Each row is a point. Two turns around zero, p and q, are shown by what they do to some points. Where does a point land after both, in the order given? Backwards means that the second turn is done in reverse. Each puzzle has new turns, and all numbers are rounded.

Turn p:
[20.9 20.8 -1.0] -> [-4.8 16.3 24.1]
[-11.9   7.4   6.6] -> [  0.3 -14.4   5.6]
[ -8.2 -24.9 -15.5] -> [ -5.5   1.4 -29.9]
[-0.7 -3.2  9.9] -> [ 9.9 -3.1  0.3]
Turn q:
[-13.8  -8.1   8.2] -> [-1.9  2.2 17.7]
[-10.8   7.8  11.0] -> [-13.1   8.4   7.5]
[ 38.6  -4.7 -11.7] -> [ 26.9  -0.3 -30.4]
[  0.5  -0.2 -12.2] -> [  0.9 -11.3  -4.4]
[-14.5   5.2   4.6] -> [-12.9   0.9   9.6]
Where do these land?
q, then p: [ 23.2 -10.9   4.6] -> [-7.7 22.2 11.3]
q, then p backwards: [-11.2   0.5   4.3] -> [ 1.9 11.4 -3.3]
p, then q: [-4.9 26.2  7.2] -> [ 5.1 19.6 18.7]
p, then q: [ -7.1 -15.8 -16.1] -> [ -5.5 -23.0  -0.8]

Turn p:
[ 1.7 17.8  8.5 11.9 -2.6 -1.9] -> [ -0.5   8.2   8.3  -3.9 -13.9 -14.1]
[ -8.3 -12.2  -6.9  17.5  19.3  14.9] -> [-2.3 -7.7 28.5  5.8 13.1  9.2]
[ 10.3   4.5 -13.4 -20.6 -10.7   8.2] -> [ -3.7  15.4 -18.6 -11.5   9.8   9.3]
[-21.2   1.5 -12.6 -22.2  18.4  13.5] -> [-25.8   2.7  -2.9  13.2  27.7   1.9]
[20.0 -1.9  1.0 -8.0  9.7  7.2] -> [-10.4  -5.1  -1.5 -18.8  -0.6  11.2]
[-23.1 -13.3  16.4   4.4 -13.9  -4.9] -> [  9.2  -3.7  -2.6  31.0 -11.9   2.0]
[  8.3 -18.4  -7.0  15.2  -6.3 -24.3] -> [ 30.6 -18.8  -1.4  -4.4   0.1  -2.5]
[ 12.2  22.0  14.0   1.7 -13.9 -12.7] -> [  2.8   9.0  -9.8 -11.3 -24.1 -17.1]
Turn q:
[ -0.7  -0.7 -11.6  -1.8 -28.2   4.1] -> [-11.8 -17.1  13.5  -8.6 -12.2  10.5]
[ 13.9 -11.8 -27.3  -8.4   1.8  -0.5] -> [ -9.6 -11.4 -14.4  15.7 -21.6   3.2]
[ -2.5 -15.0  -2.1 -11.8  24.4  -5.1] -> [ -7.9  14.6 -15.7  20.8   4.8  -4.1]
[  7.7 -33.6  -2.8  -6.1   9.0   4.2] -> [-11.8  -9.6  -6.8  31.5   7.6  -2.3]
[ -8.9  17.4  11.2   9.7  -1.7 -18.1] -> [  2.6  10.3   2.4 -24.2   5.1 -14.3]
[ 14.9   9.0   2.2  -8.8 -17.2   7.5] -> [  3.2 -16.5  -3.1 -11.6  -0.1  17.7]
[-1.3 17.4 17.7 22.2 -3.6  9.3] -> [ 25.3  -0.6  15.9 -14.4   9.1  -5.3]
[-23.2  17.3  12.7   5.1  15.6  -1.4] -> [10.2 30.5  8.3 -9.2  7.4 -5.4]
Where do these land?
q, then p: [ -6.1  29.6   4.9  11.0 -14.1   8.8] -> [-17.4   2.7 -21.9 -10.9 -15.0  14.1]
q, then p backwards: [  0.9  -9.7   0.6  13.9  20.1 -20.5] -> [-15.5  21.6  -3.8  -4.9  -4.0 -18.8]
p, then q: [ 19.7 -42.1  -7.1   0.6  -7.8 -12.8] -> [  6.0 -26.6 -10.5  36.0  -2.8  16.6]
q, then p: [-19.6  10.0   2.3   4.0  -4.3   0.0] -> [-14.2   4.6  -8.6   1.8 -13.2  -6.9]
q, then p: [-9.2  3.8 16.0 -7.6 12.9 13.1] -> [-16.2   4.7  14.8 -14.5  -2.7  -5.2]
q, then p: [ 3.1 -4.5 -9.6 17.1  8.9  9.6] -> [ 16.9  -3.7   2.2  -8.7 -14.4  -0.7]
p, then q: [ 12.3  16.4   8.0 -19.0  -3.0  10.1] -> [-10.5  14.1   9.4 -10.3 -15.4  14.7]
q, then p: [ -1.2  -3.4 -15.1 -20.0 -12.7  -8.4] -> [ 1.6 14.7 -1.4 22.9 10.1  5.3]

Turn p:
[  1.0   4.1  17.0  10.9   0.9   1.5 -10.2  -6.1] -> [ -1.7 -15.1 -14.0  -4.0  -4.2   9.2   3.5   3.8]
[  4.0   8.1   2.5 -16.2  -5.6  33.5   5.8 -13.7] -> [-10.4   9.7  13.7 -21.8  -2.7  21.8 -15.2  12.2]
[ -8.8  11.9   1.9 -26.5  -3.9 -13.7   3.4  49.2] -> [  9.3  34.7 -27.2  12.6   7.8 -22.9 -27.3  -7.0]
[ 12.5  -6.2 -27.4  -0.3   0.8   4.1  -2.5  10.9] -> [  2.1   8.5  16.2   0.9   4.7  -2.7  -2.5 -26.7]
[ -7.7   9.2   5.7  18.7   2.9   0.9  11.5 -12.5] -> [-11.1  -8.2  -1.9 -10.4 -11.7  -6.5  15.7   9.8]
[  1.0  11.5  15.3  13.4  -0.6  -4.4 -11.0   3.4] -> [  1.1 -11.7 -22.2  -6.3  -3.5   1.0   3.5  -2.0]
[ -9.7 -57.8  10.8  -3.8  -1.4   1.6  -5.5   3.3] -> [-17.5  -8.7   9.3  49.7  18.0  17.9  -1.6   4.7]
[ -6.5   8.7  17.5  11.3  -8.4  -4.3   4.3 -10.9] -> [ -4.9  -8.3 -13.3  -8.9   0.3  -0.3  12.7  16.4]
[ -7.3   0.9 -23.5  -9.1  11.0   3.2  -9.9  -1.5] -> [  5.7  -5.5  19.3  -0.6  -2.5 -10.9 -16.6  -9.1]
[  8.7   3.6 -26.9  -7.2  -6.9 -12.8   7.9 -11.6] -> [ 16.9   7.8  22.8  -8.7   9.2 -10.9  10.5  -4.2]
[ 12.7   6.0   7.2   8.6  11.3  -9.6   6.3 -10.5] -> [ 10.4  -3.0  -2.8  -2.4 -15.6   4.1  17.2   2.2]
Turn q:
[ -0.6 -12.2 -22.8   0.9 -10.2 -14.3  -3.2 -25.4] -> [ 30.2 -14.8   7.9   8.2   6.1   2.3  16.5  -7.8]
[-10.2  21.7 -14.6 -16.9  -7.6  12.9   7.7  -6.2] -> [ -1.6 -15.5 -20.5 -20.3  13.7  -3.3   4.8  -9.8]
[ -2.8  -5.0  13.5 -12.2   3.9 -15.5  -0.8   7.4] -> [  3.0   3.7   5.2  -9.9 -21.2   3.9  -5.5   5.6]
[ 1.5  2.5 16.8  8.6  9.3 -5.6 -3.0 -1.3] -> [ -2.1   6.6   0.1   8.1 -10.9 -10.7  -7.3   9.6]
[-20.7   4.6  -0.3   4.3  -1.3   0.6 -23.2  -9.3] -> [ -2.2 -21.6 -12.8  13.5  -8.5   2.2   9.1  10.8]
[ 17.4  11.5  28.0  10.3 -19.2  20.3  13.6  -9.9] -> [ -8.0  34.0 -22.9   7.3   2.2 -18.8   7.6 -13.2]
[-13.7   9.6   6.3  10.8  17.0   4.9   2.9   0.1] -> [ -9.9  -9.7  -6.3   7.9  -1.5 -11.3 -17.9   3.8]
[ -6.2 -28.2 -13.0 -11.6 -20.5   4.2   2.2   7.6] -> [  4.7  -0.5   6.3  -1.1  -1.0  32.7  10.1 -20.1]
[ 17.0  -6.3  -5.5 -15.5  14.4  20.7  -1.1  -6.0] -> [  9.8  12.3 -10.0  -6.0  21.8  13.3 -10.4  11.1]
[27.2  5.3 -1.7 28.3 10.8 -3.6 16.2  4.6] -> [ -4.9  18.8  22.9   9.2  17.9 -24.7  -8.0  -0.7]
[ -9.0  -3.6  -6.6  -7.1   3.5 -24.5 -11.5  38.4] -> [-19.1 -13.2  30.0 -16.9 -18.8  14.6   1.1  10.6]
Where do these land?
p, then q: [ 12.2  11.1  -2.6 -14.9  -4.5  -7.8   5.1  -1.3] -> [ -1.1  11.0  -1.2 -15.4   8.7  -8.3   3.2   9.8]
p, then q: [-11.2   8.0 -16.0  -1.8  20.5   3.3  -1.0  -0.1] -> [  6.4   4.9   0.7   3.2 -21.0   0.3  18.9   2.6]
p, then q: [-15.3  -7.5 -10.3  -1.4  21.2 -17.6   8.0  15.3] -> [  1.5  -2.1  18.5  13.2 -13.3 -21.3  17.2  -2.8]
q, then p backwards: [-20.3  -4.7 -16.7 -27.1  17.0  -9.4 -15.1   2.9] -> [  1.5   9.9  16.2  -2.9   4.8  10.2 -24.0 -31.4]
q, then p backwards: [ 13.8  -8.1 -12.5  -8.1 -15.7  19.2  -7.9  15.4] -> [ 18.7 -11.2   6.1   5.1 -24.7  12.4   8.8  -3.4]
p, then q backwards: [  8.7  10.2  20.1  10.1 -20.3  20.4  10.9  -3.6] -> [  4.9   7.7   2.2 -23.8  -9.9  18.5 -12.1  20.0]
q, then p: [ -0.6   9.2 -26.4  -6.0   6.7 -10.7 -21.6   9.7] -> [-12.0  17.3  -5.1  29.6  -5.6   8.7  -8.7   3.1]
p, then q backwards: [  3.2  -2.9  37.4  21.8 -16.2   6.8   1.7  -0.2] -> [-11.6   9.6   0.9 -13.8 -13.7  28.7 -27.3   5.5]
q, then p: [ 16.7  -7.1  14.3   7.6   6.0   0.6   4.9 -18.4] -> [ 13.6  -2.3 -11.9 -15.6  -6.1  -4.1  11.3 -15.3]
p, then q backwards: [ -7.2  -8.2  12.5  19.8 -14.8  -4.8  15.1 -19.6] -> [  4.8  16.2 -10.8   2.7 -12.0   2.0 -29.9   8.2]
